Each row is a point. A path goes straight from each point to the next, and from the last back to the first. The post is the endless flat space through its rows: a point in 2 columns, a line in 3, a plane in 4, and so on, so that a path can go around it. How many times does the path go around the post? Going back the other way cancels.

Post:
[[ 26  35 -32]
 [  5  -9   9]]
Path:
[[ 48 -12  10]
 [ -6 -33   0]
 [-40  -9  -2]
 [  9  76 -24]
 [ 38  55   6]
 [ 61  31 -27]
 [ 28 -15 -35]
 [-13   4  -9]
 [ 31  95 -36]
 [ 43  56   6]
 [ -1  23 -10]
 [-25   9 -20]
 [ 23  72 -15]
 [ 21  18   2]
 [ 38  26 -37]
 [ 19  36 -49]
 [-12   6 -46]
 [-16  29  12]
 [ 24  31   5]]
Times around: 3

Post, 8 rows:
[[ 56  31 -18  -3  21  -5 -17  48 -12]
 [ 34  -6  37  -1  29  23  15  15  20]
 [-11  59 -11 -27 -44 -17 -26 -37   2]
 [-15  13 -21  11  15 -19   8  12 -16]
 [ 37  21 -21   8 -57  56 -18  41  82]
 [-10   5 -25  32  51 -20 -10  13  22]
 [ 55  18  -3   2  -7 -10  20  -7  17]
 [ -5  56  33  73  49  -8  -3  30 -35]]
Path:
[[ 28  33 -34 -11  51   8  -4  44 -48]
 [ 11  71 -14 -31   6   8 -32   7  54]
 [ 78   1 -36 -34 -15 -59 -18  26  52]
 [  6  25  36  42 -31   9 -17 -10   0]
 [ 20  -8 -18   2 -19  45   5  29  29]
 [ 20 -23 -12  -7 -12 -22  -7  -9   7]
 [  7  39  38   5 -16 -27   9 -28 -10]
 [ 36  16 -40 -15   7 -16  13  38  23]
 [ 68  23   4  38  32  11  28  32  -1]
 [-31  12   4  10  21  -6  59 -46 -54]
 [ 38  88  46  10  22  -9  25  -7 -25]
 [ 17  10   1 -13 -45  23  26  44  81]
 [  5 -13  21  23  20  -7 -42  30   8]
 [-55   5  16  32 -14  21  16 -27 -17]
 [-19  23 -55 -11  55   4 -39  47 -38]
 [ 27  -4 -40   9   8 -15 -15   4 -14]
 [-24  48  -4  45  41  -8  -9 -17 -30]
 [ 23  20  18 -21  37  -4  29  37 -13]
 [ 10  28  -9 -37 -20  10 -45  30  27]
 [-38  -2 -14 -10  25  -4 -59  11  -2]
 [ 33  18 -22  16  71   1 -68 -21  75]
 [  3  29 -45 -41   2 -27  -7 -56  31]
 [-14  84 -11  42  -5  40 -25   5  42]
 [-13  13 -11  75  95  46 -34  71 -22]
 [-38   4  13  24  -8  47 -22   8  21]]
Times around: 2

Post:
[[  2 -23  16   0  14 -21   1  10   8 -41  23  -7 -14   7 -15   9  23 -23]
 [-12  25  20   3 -21 -22 -31   7  12  -2 -41   8 -19 -30 -31 -38  25  28]
 [-10 -13 -45 -18 -18  22   6 -12   3 -20   8  28   9 -44   4  44  16 -14]
 [ -1   5  31  41  32  14 -40  18  44 -33 -29  26  11  31  24 -29  23  11]
 [-24  64  37   5  34 -28  30 -16  23 -34 -38  -5  13  35  45 -17  15  21]
 [-38 -12 -15  -5 -18 -54  -9 -34  21 -37  -5  15  11   8  34   2   2  10]
 [ 35  50  14  13 -38  42  -2  24 -34  10 -12  16 -33  28  21  90  17  31]
 [ -3 -17  33  14  -3   6 -21  49 -45  -3  12  24 -35 -17  -6 -21  38  13]
 [-39 -48  -8 -13   7 -13   6 -13  21  -2  10   6   4   9 -15   6   6  -6]
 [-11 -40  -9 -24 -17  19 -19  38  13   1  -1   9 -16 -20   8 -11  13  10]
 [ 20  -8 -30  -8  -2   6 -37   1 -44  -3 -25  -2  15 -16  16  -9 -23  23]
 [ 61 -29   1  12  21 -36 -26   8 -19  37   8 -28   7 -54 -34  -5  39  20]
 [ 12  12  11  -8  33  10 -40   5 -14  18 -13  -3 -43 -43   7 -40  -1   8]
 [-28  10  52  25 -40 -15 -24   2  -6  -4 -30   1  12  -8  -1 -19 -12  21]
 [-20  -7  -7 -15  14  18 -37  36 -10  17  33 -13 -24   3  -9  -4  30  10]
 [-27  59  -7  -8  40 -46  33  21  12  24  11   0 -23   2  18 -32 -25  16]
 [-18  26  18  24  -5 -12  -1  -9  -6 -14  18   1 -20  25  17 -10   1  42]]
Path:
[[ 25  -9  -8  25 -47 -16  14  -9  22 -15 -39   9  -9 -47  12 -13 -15  30]
 [  4 -34  54  13 -27  47  -2  13 -48   3 -22  -1 -29  20 -23  -7   3   2]
 [ 18 -31  -3 -23 -23 -46 -41  13 -35   9  -9  45 -30  -2  36   0  36  48]
 [-32 -47  26   2 -32 -34  13  66  -9 -25  19  30 -14  21 -25   8  26   7]
 [ 14  10  24 -14  24   9   2   2 -40   0 -47 -66  18 -34  16   2  -7  16]
 [  8   3 -20   7  -1 -34   7 -13  30  -1  11  -5 -14 -10  30 -12   5   1]
 [ 19  31 -44 -26 -23   4 -15  27  40  15 -13   9  14  38  21  44  -5  20]
 [ 17 -26  22  15  26 -43  -6 -60  19  20 -13  10  50 -58 -23   1  76  49]
 [ 66   7  26  50  34   7 -44 -11 -19 -12  22 -24 -16   8  -6  15  51  46]
 [ 20 -17  11  16 -24  -2 -34  15 -13 -45 -52  21 -16 -13  16 -29  43  41]
 [-15   0  12  25   5 -15 -17  21 -20  36  34 -14 -36   8 -15 -21  25   6]
 [  8 -20  -3 -44   7  -7 -27  19  29  25 -18 -19  -9  10  -8 -11 -28  -2]
 [-24   2  -3 -22  32   5 -31 -11 -10  -5  23   3 -15  36 -44  32  32  14]
 [ 25 -14  27  18 -25 -37 -20  59  23  -7 -32 -30  35 -34  26 -41 -19  34]
 [ -9  14  39  35  10  17 -34  25 -25   9  15   3 -51  28   8 -22  56  51]
 [ -6  23 -21 -41  -4 -20  36  72 -29  41  57 -20 -55  11 -20   3   1  14]
 [  4  12  -8 -22  11 -35 -40  70  21  13  27  -8 -20  31  -5  -3  -6  -1]
 [  7  24  26  15   5 -47 -14  21 -21 -21  -1 -26 -10  19  -6  -2   4  51]
 [ 10  12  25 -14 -13   9  28  46  12   0 -41 -13 -30   2  17  51  23   8]
 [ 25 -16   0  40 -62  15 -25  22  31  -9 -66  52  23 -77  -8 -11   9   5]
 [ 42  19 -17  -9  10 -95   6  21  35  -6 -36  39 -19 -22   5  -2  52   3]
 [-34   0  13   9   8 -71  15 -10  49 -34 -14  12  49  41  68 -18 -72   3]
 [-26  20  -9 -12  83  73 -43  26 -25  11  31 -18 -30 -11  -6 -17 -22  -1]
 [ -5  -8  27  45 -49   4 -15  28  10  -1 -48  17   2   1  12  13  21  31]]
Times around: 5
